Rows are points. Each copy is the shape, with its points in the same order, stretched, turned, moved and blurred by noise. Is it also mirrored, or only turned?

Shape (6 x 2):
[[-28 -17]
 [-27  60]
 [ -8 -13]
 [-16  -4]
 [ 29  17]
 [-16 -20]]
Copy 1, 6 rows:
[[ 17 -38]
 [-42   2]
 [ 22 -21]
 [ 13 -22]
 [  6  26]
 [ 22 -30]]
Copy 1 is: only turned
Copy 2 (6 x 2):
[[-47 -36]
 [-57  39]
 [-21 -28]
 [-36 -19]
 [ 10  10]
 [-29 -39]]
Copy 2 is: only turned

Shape:
[[-13   7 -13  21]
 [ 11 -17  -6 -13]
 [  2  18  12 -49]
 [ -8  -8  15 -22]
 [ -4  -5 -26  28]
 [-23  -8   6  51]
 [ 54  10  -2 -27]]
Copy 1 (7 x 4):
[[ 13   3   2  17]
 [ 16 -13 -12 -26]
 [-16  -1   1 -41]
 [-10 -19 -15 -23]
 [ 32   4  -1  13]
 [  7 -24  -4  40]
 [ 21 -12  26 -40]]
Copy 1 is: only turned
Copy 2:
[[  4  -3 -18  16]
 [-19  -1  22   6]
 [  0  15  32 -27]
 [-22  11  12  -7]
 [ -1 -13  -8  27]
 [-14 -12 -50  29]
 [ -3 -23  60 -17]]
Copy 2 is: mirrored
Copy 3:
[[-16 -12 -16  20]
 [  4  -8  18 -11]
 [-14  21   1 -43]
 [-11  18  20 -10]
 [ -7 -26 -11  24]
 [-11   1  -3  51]
 [ 33  -7  -4 -43]]
Copy 3 is: only turned
Copy 4 (7 x 4):
[[ 11   3 -20 -14]
 [-11  11  19 -18]
 [-13  13  40  51]
 [-25   1  12  18]
 [ 14  13 -21 -35]
 [  8 -23 -59 -26]
 [ 17  -6  59 -18]]
Copy 4 is: only turned

Shape:
[[ -5  10  -2  -6 -21   4  12 -25]
 [-16  12 -34  -7  -3 -49   3  -1]
 [ -3   0  -2 -15  13   5  25 -14]
 [-15  24  11  12  -1   0  30 -24]
 [ 13 -23  20  18  27 -26 -20  -8]
 [-27   0  -3  -6   3  11   2 -11]
 [ 45  -8 -17  16  33  14 -41 -33]
 [ 36 -13 -17   6  -1 -11 -11 -17]
 [ -3  34 -46 -18  -6  -9   9   2]
 [-37   6  16  11  -2  32   0  11]
 [-11  23 -10 -20  -9  13  -2 -37]
 [ 27  -7  24   2  23 -33 -25   7]]
Copy 1:
[[ 12  -7   9 -19 -30  15  -2 -32]
 [-38   4  16 -52   9  -8  35  -5]
 [ 15 -28  16   2  -3  10  17 -13]
 [ 11  -9  30  -3  -2  23  -1 -46]
 [-37  11  20  16  10 -25 -19   2]
 [ -1 -23  -9 -18  -2  12 -10  -4]
 [-26  15 -26  27 -43   4  25  -6]
 [-20  18  14  -3 -37  -1  18   0]
 [  7  -3  -9 -43 -11  19  60 -11]
 [ 18 -15 -13  -7  13  25 -42   8]
 [ 14 -18 -23 -21 -32  13  13 -46]
 [-17  18  12  14  17 -37  -8  -6]]
Copy 1 is: only turned
Copy 2 (12 x 8):
[[  2   1   1   5  17  25 -15  -3]
 [ 28   9  11  26  22   5  22  10]
 [ -5  -7 -13 -14  23   7   5  -2]
 [-33  -2   5   8  21  26  -8  16]
 [-32 -37 -10  11 -20 -10  15  17]
 [  5  -3 -27  -8  12  18  -2  11]
 [-34 -51 -50  18  -5  10  19 -25]
 [ -2 -21   0  16  -2  11   8 -21]
 [ 26  25 -11  20  40   4   4 -20]
 [-13  15 -34  -7  -3  14 -18  14]
 [  3 -12 -28   6  34  23 -17  -3]
 [-34 -29 -14  22 -12 -35  -1   6]]
Copy 2 is: mirrored

Shape, 14 rows:
[[ 15  -1 -24 -27  -7   9 -10  -4  -1   0   5]
 [ -1   0  -4   2   7   0  13  -4  10  -6  -9]
 [  9   7  15   1  12  -3  20 -25  -4   4  17]
 [ -3 -14 -14  -3   3   4  -8  16   4  22  15]
 [-17  21  -9  -1   0   0   1   1   1 -13  15]
 [-21   1 -25   7  -7 -10  -1  -5  16 -14   3]
 [ -2   1  19  13 -27   3  -1   1  -5 -16   7]
 [ -4  -1  -3  -2 -13   4   7  -9  26  -4  -9]
 [-10  20  11   6   2   3  -8 -13   1  -5   6]
 [ 10  10   3  -7   3  -7  -1   4   0  -3  -1]
 [-30   5  12  -5 -17 -11   4   4  -3 -16  10]
 [-23  -9 -14  11  15   3 -15   4   4   2 -13]
 [ -5   9  -1   8 -17  -2  -1  -6  -5   7  -4]
 [-18  -3 -15   4  21  19  47  11   3   9 -16]]
Copy 1:
[[ 27   8  -2   7 -18   0   1  20 -32  -3 -19]
 [  1  -2 -18 -11   5  -1   1 -12  -3  -5 -18]
 [-34  -3  -6  -1  13  11 -13  -4 -19   4 -17]
 [ 12  18   9 -22   5   4   0  27  -1  -3   5]
 [  0   4   8  11 -16   8   1   6  12   8 -22]
 [  9   5 -10   5  -4  -9  21  -2   8  15 -22]
 [-15  -8  19  16 -21   7  19 -26 -10   4  10]
 [ 10  -7  -9  -6   4 -21   6 -21 -11   6 -17]
 [-15 -20   4  14  -6   0  -7   1   5   7  -6]
 [  4  -4  -6  11   1   6  -7  -3 -10  -9  -5]
 [-13  14   8  14 -23   4  -3 -13   7  20   8]
 [  4  -9 -19 -18  -3  -6   3  18  22   0   4]
 [  2 -17  -1   5  -3  13   3 -13  -6  15   0]
 [  7  14 -21 -60   3  21 -15 -13  19  -8 -31]]
Copy 1 is: mirrored
Copy 2 (14 x 11):
[[  4  -4 -10 -10  27  -7 -25 -16  -3  14  14]
 [  5   1  -8   7   7  12  -4   1   3   7 -15]
 [ 15  17  -3  -2  15  18   1  -4  14 -21  -9]
 [-16  -5  -1 -17  23 -14 -11  11   3   9   8]
 [  4 -12  -9 -16  11  23  12  -3  -9   0 -20]
 [-15  -7  -7  -5   9  12   7 -10  -2  15 -27]
 [  0 -11   7   9  -8  16  21 -15 -14 -16  -1]
 [ -8  -3   6  10   3  21  -3  -8   6   9 -12]
 [ 15  -9  11 -11   1  23  22  -5   2  -7 -21]
 [ 13   2  -5  -8   0   9   3  -3  -1   5   3]
 [-10 -20  -1 -11 -14  18  13 -12 -16 -17 -26]
 [ -1 -16   1  -7  12 -10   0   6   2  14 -25]
 [ -1   6  15  -5   3  13   9  -8 -11  -3 -13]
 [ -3   1 -18  10  26  14 -31  34 -11   3 -26]]
Copy 2 is: mirrored

Shape, 16 rows:
[[ 14 -20  31  21   8  20 -17  -7  31   6  10 -25]
 [-25 -14   3  22 -12  19  -1 -10  20  24  -6   1]
 [-30  -7  -2 -11   8   7  -1  -8 -14  -9   8  22]
 [ -1  -7  32 -11  16 -12   0 -27  13  21  14  23]
 [  8 -32  31 -16   2 -14  22 -21  12  14  27   0]
 [-23   0 -13 -22  -4  23  18  -2  -4 -16   0 -23]
 [  7  -2  -5  27   6  16  19  22  -9 -15  11   3]
 [ 13  -2 -21  21  22   1 -12  24  19   0  17  18]
 [-25  18  11  25 -11 -16  13  17 -11 -13  28  -4]
 [ -2  19   1   1 -16   3 -17 -29  28 -10 -15 -28]
 [ -1  13  15  27 -25  26  10 -27 -18 -14 -12 -23]
 [ -4  -3  25   1 -18  -5 -12  22  -3  25  -3  12]
 [-14  -2  21  13  -9 -13  17  -8 -19   4 -20 -16]
 [  0  -1  -7   6 -27  -4 -13  12  -1 -21   8  -4]
 [  3   9  13  25   9  -9  12  20  34 -18  -8  10]
 [ 13  17  28  -5 -13   1  -7  23  -9  17 -16   4]]
Copy 1, 16 rows:
[[  8 -19  22 -24  22 -26 -25   0 -11  -3 -12  -4]
 [-33  12  -1   1  25 -29  -3 -10 -12  -4  -9  -9]
 [ -9   5   3  11  10  12  23  -4 -17  28   6  -1]
 [ -6   5   5 -12   8   2 -19  -8 -13  30   1  22]
 [-11  -9  18 -18  -7  -1 -17  19   0  18 -19  15]
 [  0   8  13   2   4 -16  24  23   7 -13   2   7]
 [  9  -6   4   2  18  18   9  -4  12  11 -12 -30]
 [ 16 -22 -19  16  22   5   2 -17   4  30 -15 -10]
 [ -6  -7  -5  -9  29  35  10   1  10  -4 -15  -2]
 [  3  -7  11  -7   5 -37   1  -9  12 -29   9  31]
 [ -3  12  35 -16  10 -10  11 -14   9 -22   7 -13]
 [-18   6 -11  16  -1   3 -16 -16 -16 -13  -8 -13]
 [-19   5  -7 -24  -5   5   5  -4   7 -21  -1 -13]
 [  0 -21   3  25  -3   8  13 -13   8 -12  -5   0]
 [ -1 -13 -17  -1  23  -8 -11  -6  24   3  11  -6]
 [  1  13  -9  11  -6   2 -18 -17  -4 -23   1 -15]]
Copy 1 is: only turned
Copy 2, 16 rows:
[[ -6  14 -18   2  39  21  26 -19   7   3   4 -12]
 [  8   5 -32   1   4  -8  12  -2 -16   5 -25   1]
 [  3  -7   0  -3   3 -34  -3   4   9  12  10 -11]
 [ -3 -23  -8  33   4 -14  12  16  19  25 -14 -11]
 [  4  -6  -9  26  -3   6  13   4  33  13 -31 -14]
 [ 10  -1   3 -20 -11  15  -5 -16  -7   2  -3  -8]
 [-21  21   6 -19  21  11   4   9   1 -15  -2   9]
 [-19  -1  -7  -5  37   1   6   5   5 -42   7 -18]
 [ -6 -11  -7 -16  13  -8   5   0  28  -7   1  28]
 [ -7 -14 -39   0 -17  29  19 -11 -11   2  -1  -7]
 [ -3  24 -11 -12 -22  15  14   7 -17  25  -1  25]
 [ -9   0 -16  25   6  -9 -11  -1   0  13 -18  23]
 [ -6   7  -1  11 -28  -3  17 -12 -10  24 -30  34]
 [-13   8 -23 -10  -3  10  -2  -6  11 -20   0  -3]
 [-50  -3 -13 -20  24  15  12  -9   3  -7 -30   8]
 [-26   4  -8  26  -4  11 -15   4 -12  25 -16  26]]
Copy 2 is: only turned
Copy 3 (16 x 12):
[[-21  36 -21 -60   5 -13  20  -4  -8 -15 -18 -35]
 [-18 -12 -20 -29   6   8  10  13   3 -18   5 -37]
 [-30 -12   9  19  24 -15 -39 -11  17 -20  17  10]
 [-23   2  -7 -47  22  -4 -20 -18  33  -3  22  -6]
 [ -4  36  20 -47  17 -14  -4 -34  38 -15  16 -37]
 [-19  14  28  37   2  16  -7  -7  13 -24 -15  -1]
 [ 24  14  20  -2  -8 -25 -26   6 -32 -17  -2  -3]
 [  8 -26 -11 -28   1 -24  -5  -9 -44  -8   2   8]
 [ 43  -8   9  19   2 -30 -42 -11   0  24 -13 -21]
 [-19  31 -28   5 -17  28  18   0  -2   2 -16   0]
 [ -3  54   6  17 -25  16 -13  30   2   0  -4  -5]
 [ 16 -25 -25 -12  11 -21  13  20  20   8   9  -4]
 [ 15  23  -9  12 -32 -11   0   4  33  -7 -11 -18]
 [  9  12  -7  22   4 -17  -4  -3 -23   4   3   7]
 [ 43   3 -31 -16  -5 -14  -9  -7 -38 -22  -9  -3]
 [ 21  -9 -20  -1  -4 -10  24  25  18  13   7  20]]
Copy 3 is: only turned
Copy 4 (16 x 12):
[[  3  16 -34  -6  50 -20 -32 -27 -14   2 -14 -22]
 [ 31  -1   4  -4  12  -9 -47 -14 -16  32  -3 -27]
 [ 29   9  14 -17 -23   9  -8 -10  17   8  17  19]
 [ 23  -8 -15 -21   8   9  20 -41 -24  13  38 -22]
 [ 14  -3 -37 -31  22  11  -2 -22  -1  -1  27 -53]
 [ -3   2  -6 -24 -19  -4 -31  21  30  26 -38   1]
 [ -3  -7   5  30  14  10 -42   2  27 -10  -1   9]
 [  6  -7   5  45  29 -24 -13  -7  22  12  25   6]
 [ -4 -19  29 -33   9  -9 -31 -13   6 -11  23   4]
 [-36   8  -3 -30   1 -25 -26 -11 -35  33 -22  10]
 [-25  -1   2 -19 -23  28 -55 -17 -32  -5 -38  13]
 [ 28  -5  24  -8  24  -5  16  15 -30   2  12 -15]
 [-23   3  24 -18   4  32 -19 -12 -15   4 -17 -22]
 [ -8  15  15  -9   9 -18 -24  18  -4   0  10  14]
 [ -3  -7   7   9  52  -1 -32  -4  12  25  21  24]
 [  4 -16  24   1  19   4  25  20 -34  -3  -6   0]]
Copy 4 is: only turned

Shape, 15 rows:
[[-27  -5   7  -8   5  -5  23  -4  10  21 -12  -7]
 [-24  21 -21  15  12  -1   9 -44  32 -25   2  -5]
 [ -1 -30  26  11 -21  14  -2 -24  -2  -2  26   5]
 [-11 -19 -24 -24  13 -20  -1  -6 -18 -21  -2 -31]
 [-35  -5  14  15 -18   8  -6 -31  10  -3 -16  19]
 [  6  24  12 -18  19  17  -3  -8   1   9 -13  11]
 [ -9  17 -10  -5   3 -25  23 -11  12  -1  14  13]
 [ 20 -16  -2 -22  -9 -11 -28  -8 -22  -7  31  -1]
 [ 18   1  17  23  20 -13 -21  -3 -16  27   6 -11]
 [ 23 -12  16  24 -36   6   3   6   7 -26  16  17]
 [ 15 -10  -6  -3 -12 -28  21 -42   3  24 -10  17]
 [-25  27  -6 -16 -37  20  -9 -45  22  11 -19   0]
 [-13 -15  22   9   9  22  27  -8 -25  -8  32 -17]
 [ -6  17  -1  22 -22  12   7 -16  -2  -2  -2  27]
 [ -5 -25 -26 -12 -12  21   8  -1   2 -14  25   5]]
Copy 1 (15 x 12):
[[ 11  -2  30  11 -22 -14   4  19   7  11 -14 -13]
 [-30   9  39 -38 -37 -15  16 -35   4  18   7   0]
 [-33   6   9  28 -16  16  18  17   4 -19  11 -21]
 [ 15  -4  28 -19  24 -34  33 -21  -6 -12  -1  -4]
 [-49  16  38  23 -22   9  -1  -5 -12  23   5 -34]
 [-13 -13  -3  14  -5   4   8   4   0  27 -24  36]
 [-21   9  22 -19 -19 -20   3  22   9 -16   1  14]
 [-25  11  -6   8  25  12  22   8  -9 -35  -6  14]
 [  7  15   1  13  -1  21  13  23 -22   5  13  31]
 [-34   3 -20  18   1  10  -5   7   9 -26  26 -17]
 [-29  26  26  26 -35 -15 -14   4  -9 -32   6  17]
 [-46  36   8  12 -33   5  -2 -26  -6  20 -38 -14]
 [  8 -13   6  -5 -15 -21  55  40   5   2  12  -5]
 [-46  18   3   1 -26  -3   0  12 -23   6   5  -6]
 [-16 -15   8 -18  -9 -12  17  -3 -10 -30 -12 -23]]
Copy 1 is: only turned
Copy 2 (15 x 12):
[[-19 -13 -21  -5   8  15  -1  -7  25  -8  14 -33]
 [-36 -12 -12 -18 -10 -10  23 -32 -21  -4  42 -11]
 [ 37  21  -6  11  -9  -8  -9  -7   4 -12  16 -13]
 [ -9 -33   5  17 -32  28  -5  10 -15 -24  32  21]
 [ 10  -4 -15   8  -2 -24  22 -26  18 -16  17 -41]
 [  3 -18  -9 -24  14 -11   5   5  14  10   7  13]
 [-10 -14  11 -28  -1  13   0 -11 -11   1  15 -28]
 [ 46 -16  27  11 -27   7 -21  14 -23   8  11  26]
 [ 18   0   5  12  11  47   8  -3   9  27 -22  27]
 [ 34  15   2  18   9 -11  -2  19 -30 -18  -7 -29]
 [ 25 -17   6 -17  48  11 -10 -30   4  -2  27 -15]
 [ -8 -34 -25  -8  12 -60 -18 -38  -6   2  22 -31]
 [ -5  31 -14   1 -24  15 -11  -5  24 -29   4  10]
 [  5   4   3   3  16 -29   7 -16   3  -9  -4 -26]
 [ -4   3  15  16 -14 -27 -13  24 -16 -13  41  -9]]
Copy 2 is: mirrored
Copy 3:
[[-20 -25  -6 -10 -22   1  -6  -6 -18   2  12 -31]
 [-18  -2  -2  17   0 -31  -5 -16 -10  53 -20  -3]
 [-28  -6 -16 -26 -20  10 -31  11  12  -7 -41   5]
 [  8  15 -11 -20  26   5   5  25  -5  40  -3   5]
 [-37 -16  -7  -1 -21  -6 -23 -20  31  21  -9 -15]
 [-13   0 -18   9  -8 -12  -2 -24   8 -23   5 -21]
 [-12 -28 -14   0  -4 -43   3  12 -18  13  -5   7]
 [ -2  19 -10 -27   3 -14  -4  37  25  -4 -31  33]
 [-12  -2  32  10  -1 -15  -6  14  24 -17 -26 -19]
 [ 11 -32 -22 -24  -5   8 -23   3   9   1 -45  33]
 [-27  -6   4 -18   1 -31 -30   1  -2  -8   2   4]
 [-39  12   3   7 -42   0 -16 -27  16  12  14  17]
 [-33 -22 -39  -8   5  28 -13  19 -26  -6 -32 -13]
 [-33 -30 -15   3  -4  -9  -6 -11  12   7 -17  16]
 [-17  -9 -34 -43  -2  13  12   8 -16  23 -31  28]]
Copy 3 is: mirrored
